Each point is reached from the start by the listed moves, each made 0, 1 or 2 times, or once backwards (-1), plus a little noise. Is the number of moves made odd or even? Then give how often each move was made.

Moves:
(1): [ 9  1 -5]
(2): [ 5 29 -2]
(3): [ 6 -7 17]
Start: [-9  0  4]
Points:
[ -6   8 -17] => even (1, 0, -1)
[11 60 -6] => odd (1, 2, 0)
[ 3 58 -1] => even (0, 2, 0)

Moves:
(1): [ 17   6   8 -13   2   4]
(2): [-18  13   3  -3   9  -3]
(3): [ -2 -10   7   1  17   7]
(4): [-2  2  5 13 -2  1]
(5): [ 9  4 -7 20  7 -9]
(6): [ -2   0 -10  -5  -8  19]
Start: [-1  2  0  5 -1 -8]
Points:
[ 13  45  24  39  48 -16] => odd (2, 2, 1, 2, 2, 0)
[-22  17 -10  22  60   0] => even (0, 2, 2, -1, 2, 1)
[-44  34  -3  16  -4  27] => even (0, 2, 0, 2, 0, 2)
[-32  14  20   8  -3   0] => even (0, 1, 0, 2, -1, 0)
[ -7   8  11 -11 -17 -26] => odd (0, 0, -1, 0, -1, -1)
[  8 -27  15 -18   9  -9] => odd (0, -1, 1, -1, -1, -1)

Moves:
(1): [ 2 -6 11  6 -3 -4 11 -4  2  2  0 10]
(2): [  6   8   1 -10  -5  -5   2  -1  -3   9  -2  -2]
(3): [ -6  -9   9  -4   0  -7 -17  -5 -16  -6   4  -1]
(4): [  1   4   0   0   9  -2  -3  -3   3 -10   2   8]
(5): [ -5  -2 -11   9  -3  12   1  -1  20  22  -2   9]
(6): [-2 14  1 11 -4 16 16  0 12 19  7 -1]
(7): [  0  -7   5 -11   8   2  -5  -5 -11  -4  -9   0]
(8): [19 -3 -4  5  5 -6 -3 -2  1 -1  8 -8]
(9): [-3 -6  5  0  8 -6  1  7  1  9 -3 -1]
Start: [ 19  -7   4   2 -11   1  -7  10   5 -12  17 -15]
Points:
[ 41  -6   6  14  15  25 -29 -28   0  -2  41  -6] => even (0, 0, 2, 2, 1, 2, 2, 2, -1)
[ 35 -27   9  13   2   2 -32  -9  -6  10  35 -23] => odd (0, 0, 2, 0, 1, 1, 1, 2, 0)
[-22 -27  16  11 -12  27  -8  12  12  27   4  -5] => even (0, -1, 1, -1, 1, 1, 1, -1, 1)
[ 17   8  41   6   6   8   7 -10  -8 -24  30   0] => even (1, 0, 1, 2, -1, 2, 1, 0, 0)
[  9 -45  25  41  15   6 -16 -20  31  17  27  29] => odd (2, -1, 2, 2, 2, 1, 1, 1, 1)
[ 60 -29  16 -17   8 -19 -22   2 -39 -34  12 -47] => even (0, 0, 0, -1, -1, 0, 2, 2, 0)

Moves:
(1): [ -5  -4   5   0   0   6  -5 -10  -9   8   8   7  -1   5]
(2): [ 2 -4  6 -5 -5 -3  7 11 -1  0 -2  3 -7 -6]
(3): [ -3  -5  -3  -2  -5 -16 -13  23   2  -7   3  -1  -2 -17]
(4): [ -3  -4   9  -8   5  -4   3   1   7  11   8  -6 -10   0]
(5): [  5 -14   6   8  -6  -9  10   2   6   2  -7  -2 -15  -6]
(6): [ 6 -8  0  0 -7  0 -2 11  9 -6  3  3 11 11]
(7): [ -3   8   1  -4  -7  -5   2 -10   6  -2  -3  -1   2   0]
(8): [ -8   4  -6  -1  13   6  13 -18  -3 -17   6   2  -4   7]
(9): [ 11   8   3   6  -4  -1   7 -12  -2  -2  11  -4   4   8]
(10): [12 -9  9 -2 -3 -1 -7  2  3 -4 -5 -3  3 -2]
(11): [-3 -1 -2  4 -5 10 -6  5 -3 -6  1 -4 -4 -3]
(12): [-11  12   8   6   9   4  -8   3   3   2   0   4   6  -6]
Start: [ 2  8 10  3  5  1 -6  4  4  1 -7  6  7  4]
Points:
[ 22  -2   4 -13 -26  -4  38  18  26 -12 -14  11  10  33] => odd (-1, 2, -1, 0, 0, 2, 1, 0, 0, -1, 0, -1)
[  7  14  15 -27   7 -37  33  -6  19  -9  13 -20 -36 -16] => even (-1, 1, 1, 2, 0, -1, 1, 1, 1, 0, 0, -1)
[-25 -27  44  14   3  25 -34  39  -4 -52 -10  36  -6 -27] => odd (2, 2, 1, -1, 1, 1, 0, 2, -1, 2, 2, 2)
[-16  14  44   2 -15  56 -60   4   8 -19 -15  36  58  23] => odd (2, 1, -1, -1, -1, 2, 2, 0, -1, 2, 2, 2)
